Each row of a before or after table is a point. The points were changed in one or more steps. Then noise was added and the rows were shuffled. The steps act on how far a point lies along the listed directions, d1 being the first. Write out the steps. A step turns or swaps two directions, mirrors them in a line or flattens them onto one, adds a multiple of one to another, or multiplies one. Angles are multiples of 10 degrees, from the lower direction toward the higher: turns from -170 to 170, lines from 10 to 170 but not 90. Use the fewest steps. Two steps may share a direction if one is a turn and the other turns, adds or multiplies; they go together, in the order done. Otherwise the lowest direction goes first.
In the rows, 128 means zero.

Directions:
(1): [103 181]
(2): [ 75 103]
Before (9 x 2):
[[139 248]
 [110 133]
 [118 107]
 [ 83 179]
 [136 123]
 [113 200]
 [177 109]
 [ 85 122]
 [137 123]]
After:
[[180 172]
 [136 248]
 [134 106]
 [118 123]
 [170 116]
 [ 76 117]
 [154 198]
 [121 123]
 [146 131]]
Steps: mirror d1 and d2 in the line at 150 degrees

Directions:
(1): [106 145 101  62 167  92  67  94]
(2): [163 124  67 127 202 162 172 124]
Before:
[[117 112 160 141  92 129 136 136]
 [146 138  94 116 186 154 148 127]
 [122 108 157 140  89 116 129 135]
 [147 136 142 141 106 117 112 132]
 [140 121 137 137 122 132 152 130]
 [137 125 100 136 152 138 131 134]
 [120 129 102 112 146 138 135 126]
 [142 129  85  90 165 130 119 111]
 [118 139 155 143  96 121 133 136]
 [143 147 100 122 173 147 153 133]
 [119 145 129  99 126 103  95 123]]
After:
[[184 113  71 147 177 181 199 138]
 [132 129 120 107 146 118 127 113]
 [ 91 119 179 108  65  79  75 123]
 [155 122  73 136 186 156 154 132]
 [125 134 169 151  73 118 129 151]
 [185 130  44 131 248 195 207 131]
 [172 142  53 126 229 176 193 134]
 [ 91 147 172 114  76  88  85 125]
 [ 86 124 175 103  77  91  78 117]
 [139 124  88 130 161 160 169 135]
 [134 140 159 131  90 100  86 128]]
Steps: multiply d1 by -1; multiply d2 by 2.5

Directions:
(1): [197  91 122 131 119 166  45 121  72 152 138  85]
(2): [101 156 184 132 107 123  75  98 164  45 133  70]
Before:
[[174  64  97 104 138 141 101 112  57 212 107 139]
 [204  80  75 115 141 142 122 172  89 195 130 149]
 [  7 171 160 126 129  73 217 113 207  51 129 169]
 [ 11 157 143 143 119  92 196 102 194  80 131 125]
 [ 96 154 173 151 125 103 101 105 138  72 137 119]
 [ 65 156 131 125 152 115 146 104 180 105 129 148]
 [186  86  85 128 126 147 154 129  90 204 143 128]
 [152 125  83 121 140 114 189 138 121 189 125 176]
 [181 109 114 134 112 168  73 140  71 163 138 109]
 [186  95  89 139 153 133 145 144  76 205 122 139]
 [ 50 170 191 128 133  92 225 126 200  63 113 141]
 [176 138 108 152 143 159 121 124  86 165 144 125]
 [145  99 100 129  97 123 166 147  79 174 127 104]]
After (13 x 12):
[[ 62 141 157 129 123 105 150 106 163  71 136 134]
 [134 107 101 128  98 122 173 145  89 168 125 107]
 [104 150 175 152 124 106  93 104 133  74 142 112]
 [160 147 111 153 145 148 140 128 101 158 138 138]
 [146  79 101 102 142 125 136 115  79 199 101 157]
 [158 120  83 120 138 120 177 136 116 191 129 169]
 [ 98 147 186 131 128 119 167 118 161  78 119 112]
 [ 89 146 127 126 149 129 118 102 162 112 133 131]
 [148 124 116 132 114 151 108 139  96 154 135 127]
 [172 104  89 139 155 123 164 144  90 199 119 150]
 [182  91  77 112 142 131 147 176 107 185 126 163]
 [169  93  85 126 130 138 175 129 102 199 139 137]
 [ 54 135 142 145 113 117 148  97 159  94 137  97]]
Steps: multiply d1 by 0.4
